Rows are points. The points of each table are mixes of a few directions, plus a little noise. Count the directions of each table, and those that both share. Where both have some left over, give the other angles between the two spaces (their principal angles), to ten degrees, smallest first.
In the rows, 128 means zero.

First, 5 rows:
[[123  36  37]
 [130 158 158]
 [131 184 184]
 [126 102 103]
 [130 159 159]]
Second, 6 rows:
[[ 84 169  85]
 [ 93 163  93]
 [114 173  73]
 [130  88 180]
 [193  61 199]
 [155 115 139]]
Directions: first 1, second 2, shared 0; angles 80

First (7 x 6):
[[109  55 203 160  55 149]
 [ 47 142  62 140 198 116]
 [132 149 157  79  82 149]
 [180  59  79 211 187  82]
 [153 132 112  76 105 129]
 [138 203 135  75 124 142]
 [136 157 149 155 145 129]]
Second:
[[116 236  86  97 141 125]
 [ 49  34 185  75 126 169]
 [155 177  98 138  94 113]
 [ 97   9 187 127 145 150]
 [189  85 133 192 124 104]
 [152 197  89 129  75 113]
 [108 125 134 111 141 137]
 [159 161 111 154 178 113]]
Directions: first 4, second 3, shared 2; angles 60

First (7 x 9):
[[228  91 166  92 202 220 109 241  74]
 [167 139 173 120 141 131 126 118  87]
 [ 77 135 142 164 102 184 117 127  91]
 [181  63 104 155 106  27 142  86 227]
 [126 137 110 109 132  92 136 117 152]
 [ 41 136 123  97 113 141 114 117 111]
 [ 75 195  80 158 101 100 152  90 154]]
Second, 7 rows:
[[ 97 111 115 115 175 157 146  70 149]
 [187 169 232 148  73 129 181 235 158]
 [ 73  91  58 108 193 145 113  22 124]
 [164 154 208 142  98 138 174 194 160]
 [119 112  31 125 107  75  34 112  54]
 [116 122 126 120 148 140 138 102 140]
 [142 135 125 134 103 107 107 157 107]]
Directions: first 5, second 2, shared 0; angles 60, 90

First:
[[163 100 117 121  92 113  69 133  94 129 136 129]
 [123 168 144 112 150 122 161 127 144 130 133 163]
 [115 108 168 135 132 133 112 158 198 124  94 136]
 [118 140 136 161 105 146 169 135 115 124 137 130]
 [109 171 140 132 120 159 214 112 133 127 155 149]
 [143 123 112 125 140  99  92 131  95 128 122 121]
 [110 150 105 160 155 149 129 120 139 143 132 128]
 [ 96  78 161 140 120 161 135 143 209 119  93  92]
 [145 122 122 104 161  66  97 139  83 117 106 115]
 [119 147 118 136 127 156 151 112 137 137 147 136]
 [169 102  87  83 108 104  78  98  61 130 153 107]]
Second:
[[ 85 114 160 123 145 106 106 124 133 117 159 121]
 [249 109 223 121 184 142  49 192 111 135 187  94]
 [ 51 111 115 116 123  99 145 101 132 130 141 132]
 [141 129 102 123 117 134 148 124 122 143 114 132]
 [157 121 126 123 129 133 129 136 119 140 131 124]
 [159 104 106 106 125 124 149 130 108 168 138 123]
 [ 50 136 159 142 138 109 104 115 150  88 142 129]
 [132 135 126 134 125 134 128 129 131 123 120 129]
 [131 152  86 142 102 146 157 118 134 126  86 142]
 [126 143  86 135 104 138 160 115 130 132  93 140]
 [125 153 116 147 115 143 134 125 139 109  99 137]]
Directions: first 6, second 3, shared 0; angles 50, 60, 70

First, 11 rows:
[[120 119 153 132 153  93 138 118 134 140 144 134 143 117 139 161 141  64]
 [188 169  51 116  95 114 147 102 152 140 148 119 169 125 160 148  97 249]
 [ 83  86 159 127 164 162  84 134 132 121  52  97 102 157  82 119 148  65]
 [ 99 131 164 130 100 128 142 108  93 103 136 153 134 103 128 133 134  84]
 [154 134  81 134 127 139 130 170 162 157 157 136 101 132 133  81 115 206]
 [ 84 103 159 119 144 124 108  73 128 114  60 103 158 129 106 182 148  39]
 [144 138 126 139 114 144 140 184 112 129 179 157  85 126 134  66 118 175]
 [150 131 151 119 160 124 112 121 100 109  97  87 142 167 130 167 130 113]
 [135 124 110 132 144 106 137 136 163 158 151 135 132 119 138 131 129 127]
 [137 142  97 132  91 139 144 142 134 133 162 156 117 108 136  90 113 188]
 [112 128 159 128 119 135 128 119  96 104 120 132 128 126 122 132 133  98]]
Second:
[[126 126 126 124 128 126 131 127 132 122 127 129 132 125 124 124 132 124]
 [177 159 161 182 112 143  98 130  54 215 126 123  82 172 173 163  66 157]
 [109 115 115 105 135 123 141 126 155  96 128 130 147 112 111 115 154 116]
 [ 98 109 108  93 138 120 146 127 174  75 129 132 157 102  98 106 167 111]
 [ 87 102 100  83 140 114 151 124 188  55 127 131 166  92  90 100 180 104]
 [182 163 164 185 112 143  93 132  47 226 128 123  75 177 182 166  60 158]
 [ 89 103 101  87 141 116 150 125 186  60 128 133 164  94  91 100 179 107]
 [156 146 149 159 117 136 110 129  82 181 128 127 100 156 158 149  88 146]
 [143 138 138 144 123 131 120 129 108 152 128 127 115 139 142 139 109 137]
 [105 111 114 102 136 121 142 128 162  85 127 131 150 106 103 111 160 115]
 [136 132 134 138 124 131 124 128 114 144 130 127 119 137 137 134 115 134]]
Directions: first 5, second 1, shared 0; angles 60

First:
[[131 119 147 109 111 146 131 113 125 136 174  90 221 146 114 139 120 125
  120 113 129 131 132 137]
 [175  95 108 111 137 136 124 120 137  73 198 140 173 175 136 143 163 124
  154 116  60 134 155 133]
 [117 173 113 162  97 119  93 178  59 173 125 134   7 170  68 112 129 158
  113 157 132 144 133 179]
 [134 134  87 151 148 111 112 156 121 108 117 175  26 153 123 115 164 141
  143 140  99 127 144 141]
 [ 89 121  96 126 150 140 117 135 146 134 193 109 214 203  81 118 187 149
  116  86 133 103 167 171]
 [ 59 162 138 151 138 114 136 136 139 184  36 125  78  71 126 104 105 133
  100 133 213 109 102 118]
 [176  90 127 102 133 139 136 105 146  76 183 129 197 146 153 148 142 114
  152 116  73 135 142 115]
 [152 110 106 134 162 109 138 125 160  78  85 183  57  95 180 126 143 116
  157 138  99 125 125  92]
 [145 134 173 122 106 123 147 109 123 138  64 123  99  44 172 138  61 104
  127 156 151 144  85  83]
 [145 115 138 112 117 140 129 117 125 120 168 109 188 145 125 140 126 124
  130 120 111 134 134 132]
 [ 84 153 175 128 108 130 145 114 127 187  63  90 148  59 132 123  68 120
   97 134 208 124  89 108]]
Second (8 x 24):
[[108 132 111 136 144 123 125 138 136 130 121 136 111 140 119 117 149 136
  125 121 134 117 137 136]
 [219 106 210  81  56 154 146  84  91 114 161  78 208  73 171 176  32  88
  139 159  91 180  86  87]
 [ 70 142  74 158 173 112 115 158 150 136 108 160  75 164  99  98 190 155
  121 109 153  95 153 155]
 [111 132 112 137 142 123 125 136 135 131 121 138 113 138 118 119 147 135
  126 121 135 118 136 137]
 [ 64 144  70 162 178 110 113 158 152 137 106 163  74 167  97  96 194 155
  121 107 153  94 157 159]
 [ 97 135 100 144 152 121 121 143 140 133 117 144 100 147 114 112 160 144
  124 118 140 111 141 142]
 [128 127 128 128 127 129 128 128 127 127 129 127 128 127 128 127 127 128
  128 128 128 128 128 129]
 [227 106 217  79  52 154 149  80  88 113 163  76 212  70 175 181  26  85
  140 160  89 181  85  83]]
Directions: first 4, second 1, shared 1

First, 11 rows:
[[ 83 120 157 156 133 125  74  82 169 144  89 128   7 115  62 133 145  85
  128  58 179 146 125 119 121 166  79 190 107 147  85 130]
 [136 146 203 143  79  96 118  95 152 143 104 133  56 174  80  93 113  81
   82  92 185 142 134 126  90 169 135 165 139 108  99 172]
 [173 114 148  75  92 104  93 127 110 153  90 122 142 164 114 103 154 143
   91 134 108  96  88 119 144 110 167 124 137 144 118 108]
 [133 150 112 119 125 110  94 112 105 156 126 107  89 159 103  96 132 128
  115 103 107 112 115 116 128 106 154 158  96 107 125 118]
 [172 115  55 111 173 121 191 232 146 128 196 178 183  30 184 158  80 135
  169 223 105 152 159 109 134  96 153 132 166 157 178 115]
 [122 115 102  98 146 175 174 173 102  76 156 122 228 121 194 150 150 159
  151 180  80 115 155 134 132 112  97  60 131 136 174 122]
 [125 148  90 147 152 138 172 153 114 114 176 127 171 114 165 134  98 141
  151 154 108 138 153 135 123 114 140 108 128 103 157 136]
 [120 125 120  99 130 151 127 140 104 108 131 109 153 149 144 125 157 140
  129 134  94 109 136 123 127 118 106 105 110 129 148 122]
 [132 111 107  85 141 167 170 183 107  83 154 128 215 121 187 143 152 152
  144 185  81 115 157 127 127 111 100  71 132 142 175 122]
 [ 94 112 187 178 104 126  85  37 150 135  61 123 100 142  88 146 147 129
  116  61 186 132  82 161 149 170 113 119 138 133  62 127]
 [117 152 127 195 132  93 111  78 147 166 126 134  66 118  88 124  84 113
  131  81 172 151 107 140 132 139 164 173 128 102  89 135]]
Second:
[[146 131 129 113  95 156 231 142 210 148 108 148 247 123 149 159 161 102
  154 185 102 187 188 107 147 153 122  72 201 185 163  95]
 [130 119 126 137 136 114 118 122 127 145 138 142  97 129 121 130 118 129
  122 126 139 138 122 139 137 126 141 138 123 134 113 135]
 [124 127 133 126 141 102  76 128 102 140 145 130  19 144  96 103 115 112
  103 100 147 120 118 127 108 122 130 184  85 113 108 157]
 [108 125 112 156 151 143  81 108  54  66 122  89 191 100 167 142 109 205
  147 105 128  53  53 161 143 102 131  89 108  69 115 116]
 [113 148 144 103 127 120  61 143  86  98 132  95  21 152  95  78 129 106
   98  82 133  77 124  97  73 124  97 196  69  79 134 156]
 [125 152 145  91 100 145 143 152 144 106 113 104 130 143 119 102 154  93
  122 126 110 116 168  83  87 140  91 145 128 121 165 127]
 [158 102 127 141 129 100 183 121 205 224 148 201  90 137 104 152 121  86
  120 169 142 237 170 143 168 145 171 133 169 212 106 132]
 [143 121 136 120 123 114 158 133 175 176 136 161  95 140 109 131 132  90
  120 148 133 184 167 120 134 141 141 144 146 173 126 134]
 [118 124 110 154 137 154 132 111  96  84 114 104 245  95 176 157 123 193
  160 132 115  86  81 156 156 114 133  63 145 100 128 100]
 [115 131 121 139 138 134  94 118  84  92 125 104 144 117 144 128 119 165
  132 109 129  82  89 143 127 115 124 118 108  90 121 126]]
Directions: first 6, second 3, shared 1; angles 40, 50
